Each wall is flat, endless, passes through zero and stands at right angles to its row. A trip goes straight from one point to another. Which walls does it cross, in order?

Walls:
(1): [-0.55 -0.11]
(2): [0.41 0.04]
(3): [ 0.38 -0.30]
(4): [0.09 0.44]
(5): [0.61 0.24]
(6): [0.07 0.25]
(7): [-0.01 -1.00]
(8): [-0.26 -0.42]
Trips:
[-0.36  0.41] to [0.23 0.26] -> 5, 1, 2, 3
[-0.25  0.86] to [0.20 0.07] -> 1, 2, 3

Walls:
(1): [ 0.23  0.31 -0.23  0.16 -0.12  0.16  0.29  0.30 -0.25]
(2): [-0.21 -0.09 -0.59 -0.54 -0.26  0.55  0.39 -0.06 -0.09]
(3): [-0.13 -0.25 -0.32 -0.34 -0.13  0.59 -0.06 -0.22 -0.87]
(4): [ 0.44 -0.12  0.30  0.06  0.21  0.34 -0.08  0.34 -0.45]
(5): [-0.11 -0.03  0.23  0.19 -0.67  0.14  0.13  0.19  0.02]
(6): [ 0.03 -0.31  0.40 -0.45  0.37  0.17  0.01 -0.28 -0.44]
Trips:
[-0.20 -0.40 -0.11  0.17 -0.13 -0.01  0.24 -0.01  0.36] to [ 0.43 -0.20  0.10  0.88 -0.14  0.21 -0.49 -0.46 -0.78] -> 2, 3, 4, 1, 6
[ 0.38 -0.42  0.20  0.53  0.13 -0.39  0.00  0.28 -0.09] to [-0.52 -0.34 -0.11 -0.20  0.51  0.18 -0.03  0.38  0.99] -> 1, 5, 4, 2
[-0.34 -0.02 -0.40  0.52 -0.19 -0.04  0.39  0.04 -0.11] to [-0.06 -0.48  0.06  0.11  0.38 -0.01 -0.89  0.06 -0.01] -> 2, 1, 5, 4, 6
[-0.66 -0.42  0.33  0.38 -0.56 -0.18 -0.13 -0.59  0.17] to [ 0.29 -0.54  0.29  0.06  0.00 -0.28 -0.02  0.01  0.33] -> 6, 4
[ 0.21  0.71  0.51 -0.68 -0.59  0.14 -0.14  0.21 -0.11] to [-0.55  0.44  0.33 -0.66 -0.35  0.47 -0.24  0.35 -0.72] -> none
